Every row gives one point. The last column is the point's height on a tilted bowl or saddle (a function of degree 2), plus a little noise. Along how many of its main directions does it bend up, bend down or stay straight?
(in the rows, 128 means zero)

Points (10 x 3)
[[153 128 100]
 [152 128  98]
 [184  93 105]
 [119 165 114]
 [132 123  90]
 [158 153 118]
 [140  77  86]
 [ 98 175 126]
 [109 119  86]
 [162  92  93]]
Directions: 2 up, 0 down, 0 straight

Points (10 x 3)
[[148 163 115]
 [135 104  87]
 [138 121  81]
 [134 115  80]
 [146  84 107]
 [152 166 122]
 [163 142 103]
 [ 68 138 117]
 [116  90  95]
 [ 67 129 116]]
Directions: 2 up, 0 down, 0 straight

Points (15 x 4)
[[177  97 144 162]
 [ 81 201 156 189]
 [146 126 148 139]
 [114  83 156 162]
 [112  93 176 164]
 [159 138 112 143]
 [ 79 120  92 174]
 [135 123 149 138]
 [106 160 128 141]
 [149  97 134 147]
 [133 179 134 151]
 [165 106  87 163]
 [ 87 154 145 150]
 [138 101 106 146]
 [152 145 121 139]]
Directions: 3 up, 0 down, 0 straight

Points (25 x 5)
[[109 155 141 188  82]
 [117 111  98 119 133]
 [125 121 143 119 122]
 [124 161  96 155 121]
 [ 94 123 110 157 110]
 [161 111 124 134 120]
 [179 150 155  76  86]
 [ 88 146 111 158 105]
 [112 135 115 138 127]
 [160 171 141  95 104]
 [156 119  84 106 140]
 [128 142 101 103 138]
 [ 69  92 187 113  59]
 [143 149 162 166  85]
 [169 117 102  96 134]
 [112  53  81 140  74]
 [ 90 108 108 137 114]
 [ 86 140 118  89 112]
 [142 119 151 111 115]
 [116 180  97 153 106]
 [149 155  92 134 134]
 [ 76  78 140 106  87]
 [160 154 163 150  87]
 [ 95 105 149  86 103]
 [117  75 118 157  92]]
Directions: 0 up, 4 down, 0 straight

Points (41 x 7)
[[153 151  85 110 165 145 119]
 [121  60  84 153 121 111 111]
 [112 165 114  98 122 157 147]
 [128 145  73 154 126 120 123]
 [ 96  88 138 111 119 158 117]
 [129 154 114 152 148  99 125]
 [166 103 133 134 140 148 150]
 [101  98 129  69 155 133 109]
 [131 115 138 182 145 123 134]
 [124  94 118 115 108 175 120]
 [173 148 156 130 126  97 165]
 [ 76 104 184 163 149  77 144]
 [148 137 134  70 128 119 140]
 [ 79 143 161 117  69 128 125]
 [142  96 207 102 133 103 216]
 [106 111 102 159 139 196  88]
 [113 120 129 132  76 103 144]
 [126 126 155 179 138  84 134]
 [113  98  92 162 126 161 117]
 [120 146 114 165 108 212 103]
 [107  92  81 117 179  66  35]
 [179 125 133  92 132 120 140]
 [110 136 149  76 106  98 156]
 [ 75 167 149 107 134 117 154]
 [164 147 161 113 173 121 194]
 [116 130  96  82 143 150 117]
 [149 157 132 137 126 120 155]
 [142 132 116  62 137  98 112]
 [158 144 166 163 100 119 152]
 [147 135 124 141 106 126 152]
 [109 134 149 105 122  63 148]
 [140 111 117 160  87 149 149]
 [ 92 206 175  73 109 110 160]
 [151 101 123 141 170 129 133]
 [136 138 152 195 107 182 105]
 [134 106 143 123 130 148 149]
 [112 140 133  63 146 117 144]
 [108 169 131 101 141 117 158]
 [118 168 135 146 131 143 146]
 [154 194 159 101 112  78 136]
 [150 110 102 158 111 158 147]]
Directions: 1 up, 3 down, 2 straight

Points (46 x 7)
[[ 98 130  71 149  62 196  50]
 [ 92 131 169 104  91 143 112]
 [105 123 130  96 123  76 125]
 [ 88 103 129 165 131 159 114]
 [129 164 122 123 156 160 100]
 [ 89 153 162 164 174 167  96]
 [119 144 137 144 102 142 114]
 [123  59  85 101 147 132 103]
 [135  63 101  99 110 122 114]
 [172 167 135 167  86  54  76]
 [ 97 152 111 168 154 140 100]
 [130 147  84 100 156 146  97]
 [151  70 129 131 156 136 117]
 [109 158 144 108 176  87 108]
 [142 185 125 140 121 149  90]
 [113 151 134  93 111 152 109]
 [148 187 142 149 155 199  61]
 [147 143 129 147 126  87 118]
 [129 158  92 132 142 134 103]
 [144  81 151  99 151 124 121]
 [121 130 107 151 105 124 115]
 [ 98 121  68 182 129  99  86]
 [128 166 156 143 145 173  96]
 [125 139 118 134 122 137 118]
 [147 115 138 118 131 123 127]
 [107 158 134 150 124 121 114]
 [137 189  99 156  64  71  63]
 [110  73  83 126 148  58 102]
 [129 131  78  98 153 118 105]
 [ 90 113 133 173 135  59 110]
 [ 99 110  82 140 122 103 111]
 [161 121 127 144 113 138 114]
 [149 134 112 136 112 110 118]
 [134 141 144 139 113  98 123]
 [ 99 125  68 108 178 186  66]
 [120 139 138  91 174 136 110]
 [158 138 123 137 164  69 109]
 [134 132 130 138 131 120 125]
 [108 161 175 102 108 148 105]
 [110 147 120  76 130 141 109]
 [185 159 137 116 133 138  97]
 [149 138 165 125 144  78 120]
 [175 112 168 114 126 170  96]
 [ 69 121 161 115 138  94 122]
 [108 167 187  61 123  87  96]
 [129 171 131 138 136 111 110]]
Directions: 0 up, 6 down, 0 straight
